Rows are points. The ring and each string are closed loops that go straight from each point to the next, and from the last back to the first. Before rounding, they use only three directions, however many columns there are. How many times does the string pass through the ring? Passing back the other way cancels.

Ring (9 x 4):
[[ 19 -22  43 -20]
 [ 29  17  10  -7]
 [ 15  28 -25  -1]
 [-13  22 -44   3]
 [-57  -6 -50   2]
 [-68 -36 -41  -8]
 [-47 -64 -18 -24]
 [-16 -66  11 -31]
 [  8 -43  39 -27]]
String (31 x 4):
[[-41 -64  27 -24]
 [-42 -48  37 -17]
 [ -9 -74  65 -34]
 [ 12 -58  62 -33]
 [-21 -33  71 -15]
 [ 19 -30  79 -23]
 [ 51 -23  43 -28]
 [ 41 -20   2 -26]
 [ 11 -18   1 -18]
 [-15 -12  39  -8]
 [-20 -14  31  -8]
 [  3 -20  -6 -17]
 [ -8 -20  22 -14]
 [-17 -27  56 -13]
 [ 13 -55  83 -31]
 [ 31 -64  32 -41]
 [ 19 -84  32 -46]
 [ 18 -63 -11 -39]
 [  6 -45 -21 -29]
 [-40 -41   5 -15]
 [-64 -58   5 -17]
 [-82 -82 -15 -23]
 [-46 -82 -54 -33]
 [-13 -51 -48 -28]
 [-41 -62 -49 -25]
 [-60 -81 -60 -29]
 [-77 -81 -40 -24]
 [-23 -67 -47 -32]
 [ -4 -41 -30 -25]
 [-32 -37  -3 -16]
 [-59 -59  23 -18]]
Times through: 3
String:
[[ -94   -9  -43   10]
 [ -60  -20  -11   -2]
 [ -18  -25  -21  -15]
 [ -79  -37   -1   -4]
 [ -76  -77  -28  -23]
 [ -20  -79  -40  -37]
 [ -10  -60  -24  -31]
 [ -23  -36   -4  -18]
 [ -61  -66   29  -20]
 [ -52  -65   23  -22]
 [ -19  -28   -6  -15]
 [   9  -57  -32  -35]
 [ -24  -81  -28  -36]
 [ -20  -52  -31  -26]
 [ -34  -30  -10  -12]
 [ -98  -43  -15   -3]
 [-108  -37  -46    1]
 [-111  -17  -51   10]
 [ -86   -4  -24   10]
 [ -32  -12  -15   -6]
 [   0   -9  -49  -13]
 [ -17   22  -81    3]
 [ -50   36  -63   17]
 [ -58    8  -12    9]
 [ -73   19  -29   17]
 [ -66   16  -56   13]
 [ -71    7  -77   10]]
Times through: 0
